Rows are points. Each copy is the shape, with its points in the same order, turned, moved and blurred by noise. Some copies are also mirrored. Which?

Shape (6 x 2):
[[ 34  15]
 [ 37  48]
 [-56 -36]
 [ 25  -7]
 [-22  -3]
 [-24  50]]
Copy 1 (6 x 2):
[[-38 -38]
 [-16 -61]
 [ -9  56]
 [-52 -24]
 [-12  11]
 [ 32 -30]]
Copy 1 is: only turned
Copy 2 (6 x 2):
[[ 21  25]
 [  3  50]
 [-48 -53]
 [  8   1]
 [-42 -14]
 [-51  43]]
Copy 2 is: only turned
Copy 3 (6 x 2):
[[ -8  39]
 [  8  60]
 [  7 -64]
 [-29  14]
 [  7 -11]
 [ 47  17]]
Copy 3 is: mirrored

Shape (9 x 3):
[[ 49  33   4]
 [ 42  16   5]
 [-58  -6 -13]
 [-41 -25   4]
 [ 68 -53  41]
 [ 25  -8   0]
 [-17 -47   0]
 [ 52   7 -34]
 [-31   4 -49]]
Copy 1 (9 x 3):
[[ -6 -54  36]
 [ -4 -43  19]
 [ -3  51 -18]
 [ 23  32 -27]
 [ 66 -77 -25]
 [  7 -32 -16]
 [ 24  10 -43]
 [-37 -53  -9]
 [-41  26 -24]]
Copy 1 is: mirrored
Copy 2 (9 x 3):
[[ 16 -43 -25]
 [ 14 -37 -13]
 [-22  71  -1]
 [ -1  56  28]
 [ 43 -49  69]
 [  6 -19   9]
 [ -8  29  51]
 [-21 -46   0]
 [-45  31 -11]]
Copy 2 is: only turned
Copy 3 (9 x 3):
[[ 11 -38  42]
 [ 17 -34  25]
 [-39  35 -32]
 [ -9  30 -35]
 [ 89 -36 -19]
 [ 15 -24  -3]
 [ 10   7 -53]
 [ -3 -63   7]
 [-55  -8 -24]]
Copy 3 is: mirrored

Shape (8 x 4):
[[ -8   6 -34   3]
 [  0 -40  42   6]
 [-30 -79 -43   5]
 [ -3  38  27 -21]
 [-51   3  39  32]
 [-14  -7  13  53]
 [ 20 -63  51 -32]
 [ 30 -41  28   1]]
Copy 1 (8 x 4):
[[ 26   3 -28 -28]
 [-20 -10   0  46]
 [-50  21 -67 -17]
 [ 47 -45   1  15]
 [ 26   1 -36  70]
 [ 21  33 -11  34]
 [-59 -46  13  32]
 [-28 -10  20  19]]
Copy 1 is: mirrored
Copy 2 (8 x 4):
[[  5  25  -1   9]
 [ -9 -45  35  31]
 [ 15  24   2  98]
 [-40  -9  27 -31]
 [-41 -40 -30  23]
 [ 10 -38 -20  18]
 [ -8 -41  76  53]
 [ 17 -39  47  31]]
Copy 2 is: mirrored
Copy 3 (8 x 4):
[[ -1   8 -26  -1]
 [ 30 -24  41 -25]
 [ 42 -12 -53 -65]
 [ 10   8  30  43]
 [ 10 -68   8  19]
 [-19 -44   5 -15]
 [ 64  -6  59 -49]
 [ 17  -1  40 -41]]
Copy 3 is: mirrored
Copy 4 (8 x 4):
[[ 30  -9   3 -10]
 [-47 -26  48  26]
 [ 22 -50  81 -35]
 [ -9  29 -19  17]
 [  5   6  43  67]
 [ 17 -34  22  47]
 [-76 -18  35  -9]
 [-45 -47  16   8]]
Copy 4 is: mirrored

Shape (9 x 6):
[[-26  21 -54   1  27  60]
 [ -5 -45   1  49  41  18]
 [-36  40  36 -42 -64  30]
 [ 26  18  30 -20 -16  40]
 [ 37 -45  24   2 -43  -1]
 [ 44 -50  -5  76 -11  -5]
 [-20  24 -30   2   9  17]
 [ 14 -51 -47  -6  51  10]
 [-12  55  16 -38  -9   7]]
Copy 1 (9 x 6):
[[-33  16   3 -50 -27 -52]
 [ 12  -6 -36 -19  56 -55]
 [ -8  30 -43  18 -67  49]
 [ 18 -17 -32 -34 -26  32]
 [-11 -33 -57   1  41  43]
 [ -1 -10 -24 -22 103   6]
 [-19   8  10 -14 -16 -24]
 [-34 -58 -17 -27  31 -61]
 [ 11  -4   4   9 -57  20]]
Copy 1 is: mirrored
Copy 2 (9 x 6):
[[-25 -16   8 -79  48 -14]
 [-26 -58  32  16  41 -38]
 [-47  78 -33 -15 -17  -4]
 [ -4  13 -15 -16 -35 -20]
 [-26 -14  20  40 -37  20]
 [-25 -87   6  48   9  18]
 [-12   3  -4 -34  46   3]
 [  7 -45  75 -23  36  -3]
 [  9  55 -24 -24  12  -7]]
Copy 2 is: mirrored
Copy 3 (9 x 6):
[[-16 -22 -71 -35   3 -17]
 [ 15  10  -2 -93  30   2]
 [ -7 -83  -5  15 -54  65]
 [ 39 -31  -5 -19 -52  16]
 [ 45  15  45   1 -17  39]
 [ 79  28  12 -40  49  20]
 [ -2 -38 -29  -6  12 -12]
 [-11  40  -8 -39   6 -51]
 [ 10 -72   2   7 -38   3]]
Copy 3 is: mirrored
Copy 4 (9 x 6):
[[-63  -2 -49  26 -13  -7]
 [-46  -5  43  29  36 -40]
 [ 11  46 -10 -32 -11  78]
 [ 19  54  -2  25  -4  17]
 [ 31  52  26 -14  51 -24]
 [-25  45  53  -9  38 -83]
 [-31  -2 -17  -2 -22  -8]
 [-12 -31 -16  34  41 -60]
 [ 19  13 -11  -3 -43  37]]
Copy 4 is: mirrored

Shape (11 x 8):
[[ 21  -9 -46  22  16  19  48  14]
 [-28   6 -49 -31  10  22 -40  26]
 [ 17 -58 -43 -11  35  -6   6  59]
 [ 29   2 -11  26  51 -12  11  57]
 [-10  28  40 -20 -62  11 -56 -19]
 [-28  72  42 -26 -57  16  -2  16]
 [-37 -24 -33  45  16 -24  10  28]
 [  4  37 -39  31  15 -17 -18  12]
 [-53  49  64 -64 -19  28 -56 -60]
 [ 30 -12 -45   0   7 -29   9  18]
 [ -9  -3   6  -1  -6  57 -54   5]]
Copy 1 (11 x 8):
[[-12  13 -21 -35  -4  16 -70 -40]
 [ 14 -44   4  34 -61   0 -36 -25]
 [-68 -26 -19  17 -25  16 -61   1]
 [-50 -44  21 -27   5  -9 -63 -18]
 [ 27  -3  44  20 -25 -48  62 -21]
 [ 53  -8  33  28  13 -81  13 -44]
 [ -3 -55 -36  -7  16  33 -27 -24]
 [ 15 -40  31 -17  -7  27 -35 -36]
 [ 84  -8  33   2 -57 -79  56  29]
 [-20  -1  10   4   0  33 -52 -13]
 [  4 -25   1 -11 -70 -32  21 -45]]
Copy 1 is: only turned
Copy 2 (11 x 8):
[[-22  35  10 -33 -16  64  19  30]
 [ 29  40  50  48 -15  21  11   7]
 [-11  46  11  13  48  36   9  61]
 [ 31  52  10 -48  20  28  -3  47]
 [ 29 -28  14  23 -66 -58  -4 -18]
 [ 26 -11  32  -7 -71 -20 -61 -36]
 [ 33 -18  21 -12  25  65  12  30]
 [ 40  17  50 -34 -12  24  31   7]
 [ 54  -1 -20  54 -71 -50 -10 -86]
 [-16  26  33 -23  21  16  28  22]
 [ 42  18   2  42 -58  -3  13  28]]
Copy 2 is: only turned

Shape (12 x 8):
[[  3 -21 -38  12 -63 -25  36  19]
 [  9  17 -45   3  25  21 -22  50]
 [-24   8  40  -8  -2 -10 -94  53]
 [-16 -19 -46 -29  24 -33  19  32]
 [-20  42  -7 -48 -20  34   7  23]
 [-23  -3 -46  16  15 -48 -65  26]
 [  8  -1 -34  22  21 -53 -15  46]
 [  8  37 -53   6  19 -24  25 -71]
 [-10 -31 -48  20  22 -25   0  49]
 [-32  35  -5  13   9  -5  18  34]
 [ 50  16 111 -26 -47 -34  21   0]
 [-20  10 -13  18 -10  23  26 -89]]
Copy 1 (12 x 8):
[[  5  31   3 -50  12  -1   1  85]
 [-26  34 -31 -21  -6 -43  29 -29]
 [-14 -36 -92   0  53 -15   4 -36]
 [ 12   9 -13 -63 -23 -39 -21   4]
 [-45  19 -49   3 -31   2 -37   8]
 [ 19  22 -33 -39  57 -63  -6 -16]
 [ 19   1 -16 -32  13 -68  29   1]
 [ 35  47  55  11  -8   2 -39  -4]
 [ -7  21  -1 -69   7 -44  25   5]
 [-47   0  -6 -14   8 -47 -14   9]
 [ 20 -86 -31  50 -21  44   8  57]
 [  2  36  51   5  25  67 -49   3]]
Copy 1 is: mirrored
Copy 2 (12 x 8):
[[-11   7 -35 -27  11  25 -70   2]
 [ -2 -42  58 -27  49   9 -22 -20]
 [ -3 -71  56  60  24 -42 -18  34]
 [  7  22  25 -34  59   9 -13  24]
 [ -3  17  39  20  21 -22 -27 -55]
 [  0 -39  65 -27  19  -5 -34  65]
 [  4 -41  21 -51  46 -15 -25  37]
 [  6  25  34 -84 -49  -1   8 -12]
 [ 21 -27  19 -36  55  27 -27  31]
 [ 44 -13  24 -18  21 -23 -32 -20]
 [-21 -29 -78  40 -13 -75  27 -26]
 [ 32  20  17 -23 -80  29   4 -33]]
Copy 2 is: mirrored

Shape (13 x 9):
[[ 37  11 -14 -10  48 -25 -17 -38  21]
 [-57   9  11 -30 -37 -47 -28  14  41]
 [-31 -17  18  21 -40 -26 -12  58 -27]
 [ 25  38  17  -4  25 -49  -3 -17  21]
 [ 22  55  38 -31  28  -4 -40 -30  29]
 [ 20 -38 -67   5  -7  35  10  28 -18]
 [-32 -79 -39  32 -43  13 -13  -7 -48]
 [-50  -6 -17  48 -22  42  29  20  -2]
 [-28  -6 -70  52 -44   6  26  16 -19]
 [ 34  10 -28 -20  66   1  37 -58 -32]
 [-12 -18  34  -6 -35 -24  23  14  46]
 [ 31  47  46  -6 -25 -37 -25 -35  44]
 [ 58  48 -24 -50  29   9  28 -60 -28]]
Copy 1 (13 x 9):
[[-12  -7   7   9  33  15  43 -28  72]
 [ 56  26   4   8  49 -46  24  65  -7]
 [ 60  12  10 -18   7 -34 -48   2 -24]
 [  8   7  -7  30  55  18  21 -18  30]
 [-42   4  28  23  79  22  -4  19  43]
 [ 13 -35  36 -68 -47  -7  30 -15 -11]
 [ 33  37  16 -50 -80 -57  -2  -5 -17]
 [ -5  -1 -38 -41 -26 -19  -2  13 -48]
 [ 20  -2 -10 -42 -38 -47  34 -31 -63]
 [-23  28   5 -28   8  67  56 -51  26]
 [ 30  -4   0  41  12  -2  -2  49 -15]
 [-22  10  20  75  67 -10   1  11  15]
 [-49  19  53  -4  33  62  68 -44   7]]
Copy 1 is: mirrored
Copy 2 (13 x 9):
[[ -43   62   -6   -1  -52  -13  -21  -14   17]
 [  11  -55    1   -3  -10  -11  -50   25   52]
 [  24  -17   54   29   22   26    0   62    1]
 [ -25   26   24  -25  -58  -30  -12   -1   12]
 [ -46   17    6  -38  -67    4   11   18   60]
 [ -23   35  -23   73   39   10   38    2  -20]
 [  -6    6   16   73   61   77  -22  -11   -5]
 [  24   -3   -9   -2   69   33   32   12  -11]
 [  29    0   17   43   75    1   32  -16  -21]
 [ -97   84   10  -11    9  -11    4  -27    5]
 [  -9  -49    2   -8   -9    8  -31   27  -28]
 [ -26  -23   23  -41  -83   -3  -10   -9   21]
 [-118   56   14    3  -19  -26   46  -44   17]]
Copy 2 is: only turned
Copy 3 (13 x 9):
[[-29 -10 -51  -1 -37   7  -7 -23 -26]
 [ 23  52  11  79  -1  36  32   4 -18]
 [ 61  21  50   6   7  48  21  33 -17]
 [ 10  21 -48  16 -18  16 -19 -16 -52]
 [-15  34 -81  12  16  44   3 -19 -27]
 [-23 -10  65 -52 -21  15  33 -23   0]
 [ -4 -42  79 -10   1   4  35  52  27]
 [-22  13  82  -4  14  67 -21  10  -7]
 [-25  11 103 -14 -10  18  -1  33 -38]
 [-44   4 -33 -39 -29 -28 -50 -21   8]
 [ 31   5  26  55  31  31   4 -34 -27]
 [ -2  15 -58  42  32  22   9  -9 -75]
 [-46  33 -52 -50   8 -45 -26 -33 -20]]
Copy 3 is: mirrored

Shape (16 x 11):
[[  17  -12  -17  -33    0    4   19  121  -21  -13   16]
 [ -13  -14   20  -15  -31   25   43  -18  -12   -7  -42]
 [ -46   13   13  -32  -27   20  -38  -21  -39   20   34]
 [  13    3  -23   19   30   12  -34  -25  -68   43   35]
 [  11  -22   18   18   18   19  -45  -18   22   -6   31]
 [  -2    8  -69   11    7   26  -48   -3    5   15   36]
 [   9    7  -28   -2   33   17  -18   -4   20  -20  -64]
 [  25  -30  -24  -29   33  -41  -43  -27   13  -44   32]
 [  16    3    0   -5   23  -96   13  -23   18  -42   35]
 [  -6    3   26   -5 -111  -21   14    0    9    2   27]
 [   7   -2   17  -25   33   -2  -30   -3    0    5   33]
 [ -22  -38   14   -4  -24   26  -37   36  -38    6   15]
 [   8 -103   26   11   33   10   -3  -24   20  119   -3]
 [ -33   -8  -11  -22  -20  -31  -36   29    8  -47   31]
 [ -30   15    7  -19    6    6  -37   34  -53    2  -36]
 [   9   -3  -28   34   36   22   47   45    7  -29   36]]
Copy 1 (16 x 11):
[[ 90  -7 -23  11   8 -70 -24 -68  55   6 -62]
 [-18 -25 -51  -2  14  10 -58  -6  14   8 -10]
 [ 19 -13 -49   0   0  36  35 -51 -19 -21  32]
 [ 57  -5 -55 -11 -13   8  64  19   7   9  36]
 [  4   8  -2 -24  -1  35  50 -17   4  39 -34]
 [ 42 -11 -13 -31  60 -18  79 -22   2  27  17]
 [  8 -30  12  12  32 -27 -15  38 -13  37 -11]
 [-11 -11  35 -47 -13 -29  59  -3  13  -8 -14]
 [-31  54  32 -22 -20 -37  32   8  65 -32  -5]
 [-13  34 -12 -18  11  41 -34 -94  65   5  16]
 [ 31  10  -5 -16 -18  -1  41  -6  -1 -18 -27]
 [ 45 -40 -37   8  -6  22  14 -58  32  17 -13]
 [ 55 -47 -31 -34  39 112  25  60  59 -27 -45]
 [ -9  -6  16   9  10 -35  31 -80  26   0 -20]
 [ 42 -27 -24  65  -1 -16  -1 -22   4  -2  18]
 [ 24  22 -51 -17  30 -48  23 -12  35  43 -64]]
Copy 1 is: only turned
Copy 2 (16 x 11):
[[ 15 -26  24 -43  70  36  40  56  12   7 -43]
 [-38  -8 -15  22  12  10 -56  39 -19 -35   5]
 [ 19 -39 -78  16 -26   4  12  50  26  -3  22]
 [ 16 -46 -40 -22 -13  -4  13 -23  47   9  63]
 [  9   1  -9   6 -32 -52  10   5  -1  18  25]
 [ 43 -26 -55 -30   5 -40  14 -24   3  -3   6]
 [-27 -13  -7 -21 -22  -8  14 -30 -31 -57  -6]
 [ 31 -39   7 -46 -65 -36 -10  12 -20  36  -6]
 [ 35 -63  44   5 -61 -12 -47   5   8  35 -41]
 [ 64   2 -19  61  17  -3 -58  63  14 -23 -15]
 [  7 -27 -16   2 -30  -5  25  20   4  39   8]
 [  8 -12 -32 -21  16 -28  19  68  24 -20  25]
 [-26 -95   2  37  41 -81   2  30 -53  12 110]
 [ 45 -34 -11 -19 -31 -22   6  56  10  -6 -54]
 [ -6 -35 -23 -17 -18  29  43  41  25 -56  12]
 [-22 -14   6 -30  46 -26  -4 -17  28  32 -52]]
Copy 2 is: only turned
Copy 3 (16 x 11):
[[  72  -12  -13  -25   23  -51  -11   21  -38   18    5]
 [ -23  -44  -28   -3    4   21   35   34   31  -27   -3]
 [ -75    3   13  -22   20  -13   39   -1   19   35   29]
 [ -11   44   42  -12    2   32   50  -60  -10   19   26]
 [ -35   32   22   -5  -33  -12  -20  -29   29  -19   18]
 [ -21   47    1  -30    0   25  -30  -40  -16   28   18]
 [ -16   -7  -16    3  -18   31  -15  -27   -9  -39  -65]
 [ -31   59   24   18  -61   10  -17   31  -20    3   -5]
 [ -28    1   59    8  -72   29  -13   58  -49  -33   31]
 [ -38  -52   30  -53    7    9  -25   74   48   25   38]
 [ -33   33   25  -29  -37  -17    9    1  -11  -16    8]
 [  -5   10   22    8   44  -33   15   -4   35   24   14]
 [ -11   88   20  -40   56   28   31  -13   58 -116   39]
 [ -40    2   17   11   -5  -32  -34   43  -26   29    6]
 [ -19   -5   20    3   41  -28   33   -8  -22    9  -40]
 [  43  -20  -25   -5  -34    5  -21  -25  -35  -23   49]]
Copy 3 is: only turned
Copy 4 (16 x 11):
[[-23 -22 -22 -43  19  29 -11 -67 -50  81   8]
 [ 23  25   7 -13 -19 -23  40 -12  -5  -5  35]
 [-21  16 -21  29 -10 -65 -28  13  37  45  12]
 [-56  16   2  26   4 -45 -29  46 -45  22 -33]
 [-18   6   7  61  24  -1  13 -10   5  14 -52]
 [-66   3 -27  10  16  -3 -15  26  25  25 -59]
 [-41  -2  31  -8  44  16  19 -15   3 -38   6]
 [ -4  50 -33  45  66  28 -41 -24  -8 -16 -46]
 [ 70  37  -1   7  44  12 -65 -21 -14 -19 -65]
 [ 86   0 -34 -11  16 -27  25  17  30  68  -8]
 [-13  14   9  51  25  -2 -39  -7   0  30  -9]
 [-33  14 -12  14  32 -48  16 -24  -3  74  -7]
 [-37 101  91  47 -27  21  36  15 -14  68 -42]
 [  4   7 -37   2  56 -16 -33 -52  25  40 -27]
 [-47   0  24 -14  41 -51 -22 -13  -2  23  31]
 [-17 -26 -13 -21 -28  15   0 -45 -39  11 -63]]
Copy 4 is: mirrored

Shape (17 x 12):
[[ -38  -15   14   18   -9  -23  -28   -4   -7   62  -33   -9]
 [  34   -9  -98  -76   -3   16   -3    2   35   -7    4   11]
 [ -17  -29   42   33  -14   23  -14  -27   71  -25    0   31]
 [  41   11   51   32   24   29  -30   30   -3    3  -34   31]
 [ -36  -28   14   18   21   26  -29  -10  -22  -35  -50    5]
 [ -43   30   15    5  -17    4  -23  -28  -17  -32  -31    6]
 [ -40   18 -121   22   -8   27  -13  -26    1   43    1   34]
 [   7  -36   34    3  -24    0  -26   12    1    2   25   99]
 [  34    3   22   16   39   18   20   15   -9  -18    5   16]
 [  -3   -1   -6   26  -35  -77  -26    1  -19   -9  -30   -1]
 [  19  -35   32   19   -2   29  -29  -26  -15  -22  -28  -18]
 [  10    2   14    6  -54   22    3   43   26  -16   15   44]
 [ -40  -24   22   14  -83  -54   -6   45   65    2  -49  -12]
 [ -25  -20  -15   12   36   -1  -30  -20  -16    4  -37   12]
 [ -33  -33   56  -18   10   -4   11  -24  -10   -5  -32   -2]
 [ -15  -39   42   23   26   14   12   -8  -18  -13  -26  -20]
 [  38  -31   24    9   15   28   65  -10    4   41  -41   47]]
Copy 1 (17 x 12):
[[  8   3   7  29  56 -32  30 -12 -42 -48 -31   7]
 [ 16  13 -26 -37  21  27 -36 -91  47   5  35  47]
 [ 38 -31  44  -6 -21  18  47  -1 -28 -15  36 -34]
 [-16  14  33  60   2 -23  17  11  32 -46  33 -48]
 [ 30  47   5   6  -9 -50  31   9 -19 -19  33 -20]
 [  9  11  -8 -13 -30 -49  -7   3 -35 -35  -3 -14]
 [ 49  48 -40   4  -7  51 -26 -74 -33 -75  -1  45]
 [ 23  -8  59  64 -44   9  25 -40  19  13 -24 -13]
 [  5  14   0  36   0   8 -10  36  42  -8  34  -8]
 [ 18 -19  42   7   3 -60 -14   6 -15 -41 -20  51]
 [-18  20  25  21   2 -36  27   6 -31   2  56  -3]
 [-14   2  57  -4 -34  34  12 -14  28 -23 -12  -8]
 [ 14 -35  77 -62  27 -23  59  -6  -3 -56 -43  21]
 [ 45  32 -15  26  16 -43  13 -14 -17 -31  22   8]
 [ 16  -6 -11   9  12 -46  44  26 -16  15  -9 -22]
 [  8  24  -2  20  12 -33  39  49 -12   0  26  -5]
 [-11 -15 -45  59  -5  25  74   7  45 -19  14  12]]
Copy 1 is: mirrored
Copy 2 (17 x 12):
[[ 14  -6   4  19  42  33  -9  39 -20   9 -10   4]
 [-25 -30  18 -70 -36 -67  34   2 -25  47 -26  21]
 [ 26  20  27  51  24 -31  -1 -50  43  18 -41 -10]
 [ -9   2   8  -9  50 -28 -35  -4  55 -39  27 -13]
 [ 30  47  29 -17  12  19  10   0  42   1  14  -9]
 [ 16  27  24  25  -6   4  48  28  27 -11  12 -22]
 [-85  36  -1 -18 -19   0  30  47 -17  65 -46  41]
 [ 32   7 -44  25  -6 -53 -29   3  42 -24 -35  51]
 [-20  -1 -15 -25  19 -11   6 -51  27 -43  13  -8]
 [ 13  10  27  27 -25   9 -10  27 -49 -45   5  -2]
 [ 25   2  59  -9  16  21  -3 -26  44 -16  13  17]
 [ -7  -4 -11  37  -7 -70  -6 -18  28   7  19  20]
 [ 52   9  24  78   6 -44 -24   4 -69  32  24 -20]
 [  8  38  14 -32  17  24   4  16  11  -6 -23  -7]
 [ 68   9  10  -1  36  17  32 -17   6 -13   6  -2]
 [ 29  19  16  -7  35  36  11 -48  15 -11  17   2]
 [ -6  16  -5 -21  91 -42  24 -41   5 -22  -3  50]]
Copy 2 is: only turned
Copy 3 (17 x 12):
[[ 28  -7  36 -21  -5 -38  12 -20   2  -5 -45 -10]
 [ 10 -42   9  59  82  28 -26  33  18  12  34 -16]
 [ 29 -13  -3  38 -58  12  55 -36   5  23  59  -9]
 [ -8   9 -28  -6 -35 -34   7 -25   3 -27  43  78]
 [ -4 -15 -30 -23 -28 -49   5 -11  54  21  28 -23]
 [-33  -1 -14  33 -27 -49  33   4  22  23  -5 -20]
 [-15  -1  55  31  56  39  38  20  99   4 -24  -5]
 [ 46 -15   9   1 -49   5  46  57   0  18  42  42]
 [-10  31 -20  10 -30  10 -19   2  -8 -26  49  18]
 [-20   6  23  -8  10 -78  52  28 -14 -28  14 -32]
 [  7  15 -44 -20  -6 -32  19 -22 -11  24  36  -6]
 [ -8  -6  44  32 -29   5  13  16 -20  46  56  41]
 [ 14 -37  93  24 -21 -68  38 -30 -45  10  40 -21]
 [ 10  -8 -24 -25  -3 -14   4   3  55 -20  -7 -19]
 [ 35  11 -26   3 -50 -42  -2  -5   0  23  -2 -28]
 [  9  32 -18 -27 -47 -30 -13 -27  15  10  25 -28]
 [ 79  60   5  21   1 -23 -25 -13  26  15  38  39]]
Copy 3 is: mirrored
